Rows are points. Each copy is the shape, with its points in the same order, turned, moved and blurred by noise. Some copies are also mirrored. Which?
In the rows, 128 means zero.

Shape:
[[127  87]
 [ 80  80]
 [124 176]
 [146 165]
 [104 140]
 [117 143]
 [145  88]]
Copy 1 (7 x 2):
[[ 99 165]
 [127 206]
 [166 109]
 [140 102]
 [154 149]
 [151 135]
 [ 89 154]]
Copy 1 is: only turned
Copy 2:
[[124 168]
 [ 74 168]
 [132  79]
 [153  97]
 [109 112]
 [122 111]
 [141 169]]
Copy 2 is: mirrored

Shape, 9 rows:
[[140  96 130 106]
 [138  97  78 173]
 [121 101 117  87]
 [ 69 184 103 109]
 [166 135 163  91]
 [120 122 113  86]
 [154 134 126  95]
 [145  77 140 151]
 [137 160 109 139]]
Copy 1, 9 rows:
[[118 124 168 135]
 [ 84 110 132  68]
 [ 97 117 170 154]
 [ 58 132  81 184]
 [141 173 163 158]
 [ 89 129 157 161]
 [107 162 160 147]
 [142 107 155  98]
 [ 92 159 111 125]]
Copy 1 is: only turned
Copy 2 (9 x 4):
[[125  84 163 126]
 [165 104  92  75]
 [119  80 147 148]
 [101 164  97 179]
 [128 128 197 137]
 [127 105 137 162]
 [153 115 177 133]
 [123  92 155  74]
 [153 159 132 117]]
Copy 2 is: mirrored
Copy 3 (9 x 4):
[[110 121 163 110]
 [104  78 142 180]
 [114 134 194 129]
 [170 192 167 176]
 [155 125 151  67]
 [135 138 191 121]
 [141 120 174  99]
 [ 85  96 139 123]
 [175 128 134 143]]
Copy 3 is: mirrored
Copy 4, 9 rows:
[[129 157 102 127]
 [171  89 115  91]
 [104 155 107 120]
 [ 77 107 203 117]
 [133 206 143 143]
 [ 94 156 130 116]
 [126 175 146 111]
 [162 128  99 150]
 [149 139 173 109]]
Copy 4 is: mirrored

Shape, 10 rows:
[[103 135 140 143 162 105]
 [ 94 105 144 132 162 180]
 [155 123 128 141 143 123]
 [ 66 179 139 110 186 132]
 [ 93 113 174  86 115 143]
 [ 86 157 112 176 114 138]
 [118 175  99  99 122 183]
 [100 214 121 126 121 117]
 [153  75 103 116 130  96]
 [138 108 121 155 122 128]]
Copy 1, 10 rows:
[[143 123 176 134 117 157]
 [105 125 151  83  98 175]
 [137  97 138 124 158 158]
 [165 184 191 104 110 186]
 [142 156 107 108  83 129]
 [ 85 163 172 148 147 155]
 [119 185 124  88 171 163]
 [143 202 157 155 165 165]
 [141  72 148 106 155  97]
 [114  99 144 129 148 131]]
Copy 1 is: only turned
Copy 2, 10 rows:
[[152 156 134  87 107 144]
 [152  90 171 114 119 123]
 [152 170 136 132 137 113]
 [148 146 183  93  73 191]
 [ 98 101 134 115  86 116]
 [144 128 127 110 165 191]
 [133 127 170 189 121 179]
 [115 177 141 133 106 218]
 [177 150  89 145 105  91]
 [153 140 120 125 153 115]]
Copy 2 is: only turned
Copy 3:
[[136 130  99 144  84 113]
 [146 145  76 102 118 171]
 [152 155 118 132 127 108]
 [157 126 100 155  39 169]
 [ 81 154  95 130 121 173]
 [158  70 108 131 116 141]
 [165 121 163 130 105 194]
 [161  85 151 178  79 157]
 [111 161 145  84 127  86]
 [134 129 116 112 141 109]]
Copy 3 is: only turned
Copy 4, 10 rows:
[[102 175 151  92 125 134]
 [106 129 177 111  91 187]
 [135 132 147  98 101 111]
 [115 218 153 136 130 179]
 [ 80 150 205 152  99 128]
 [110 127 133 121 175 152]
 [150 137 138 189 120 155]
 [139 184 138 161 175 126]
 [ 92 121 122 102  68  83]
 [113 112 147  97 115 115]]
Copy 4 is: only turned
